Rows are points. Before rounding, the points of a table are all equally far from one centre. They may lie mostly on one side of it. Where is the centre, to within rounding?
In the rows, 128 means zero.

Points (8 x 3):
[[187 115 167]
 [151  80 180]
 [185 106 169]
 [154  81 180]
 [133  63 143]
 [158 147 187]
 [164  82 175]
 [139  68 165]]
Centre: [137 119 142]

Points (10 x 6):
[[101  99 115  86 173  71]
 [ 36 124 174  99 143 111]
 [ 45  87 117 148 135  83]
 [ 75 127  90 115 121  68]
 [ 87  88 103  85 142 101]
 [ 64 147 107  87 139  84]
 [ 41 141 113 114 139  71]
 [105 113 206  97 131  67]
 [ 66 114 162 175 112  69]
 [104  88 138  91  98  58]]
Centre: [ 88 116 149 121 137  87]

Points (15 x 11):
[[ 81 142 188 170 124 120 174  96  42 118 109]
 [ 83 102 146 142 157 149  95  93  44 116 116]
 [111  49 144 110  45 159  99  57  85 148 117]
 [ 64  82 205 114 130 158  96  96 105 173  76]
 [102  90 139 189 141 132 123  97  60 179  97]
 [ 73  60 125 168 128 154  99 129  76 116 141]
 [118 142 151 150 164 136 126 122  29 122 130]
 [ 84 132 119 167  91  73  96  46 102 106 110]
 [ 91  92 128 143 129 203 101  83  92  50 118]
 [ 90 110 147 132  92 181 138 106  41 102  63]
 [ 78  78 166 186  96 135 108  79  77 112 181]
 [105 147 114 150 116 187  55  58  72 137 130]
 [ 96 119 133 179 149 176 189  64  49 148 136]
 [ 68  52 128 148 113 139  83  95  96 133  87]
 [ 99  94 137 184 109 200  71  67 135 152  66]]
Centre: [125 132 147 127 104 153 146 100 144 134 130]

Points (20 x 14):
[[115 134 181 118 171 140 176  31 114  70 158 195 207 137]
 [102 172 142 112 122 190 166 127 158  67 137 196 196 116]
 [146 155 184 108 148 169 122  43 105 116  62 134 199 134]
 [ 77 140 158 146 110 186  81 119 115  30 117 169 163 104]
 [118  99 188 143 115 154 106 114 117  72 119 152 221 178]
 [132 139 100  88 117 123 156  59  84  95  89 186 193 166]
 [160 124 153 103 123 193 131  61 152  83  79 170 141 150]
 [ 82  86 117 103 130 186 175  94 104  74 119 134 172  95]
 [ 49 186 150 147 128 149 185  62  84  74 108 153 182 134]
 [ 63 152 107 112 120 151 132 105 140  41 148 201 213 129]
 [ 68 108 180 157 103 141 106 125 115  79 128 179 152 131]
 [131 122 172 144  63 156  90 113 151  69 138 167 136 113]
 [ 73 178 124 108 119 182 193  71 146  54 119 163 158 147]
 [139 171 154 169 143 106 182  86 125  72  60 191 129 118]
 [106 207 135 126 165 181 149  77 169  17  92 163 200 106]
 [ 59 165 118  87 127 150 131 119 117  59  95 186 190 131]
 [ 98 161 157 170 128 142 173 121  94  84 149 196 199 185]
 [ 82 134 152 104 182 188 157 125  97 103  99 156 167 162]
 [118 102 139 139 159 161 145  52 180  84 160 165 116 190]
 [113 183 163 110  71 161 152  83 121  81 128 191 176 150]]
Centre: [135 157 123 145 155 129 124  87 123  76 142 126 166 125]
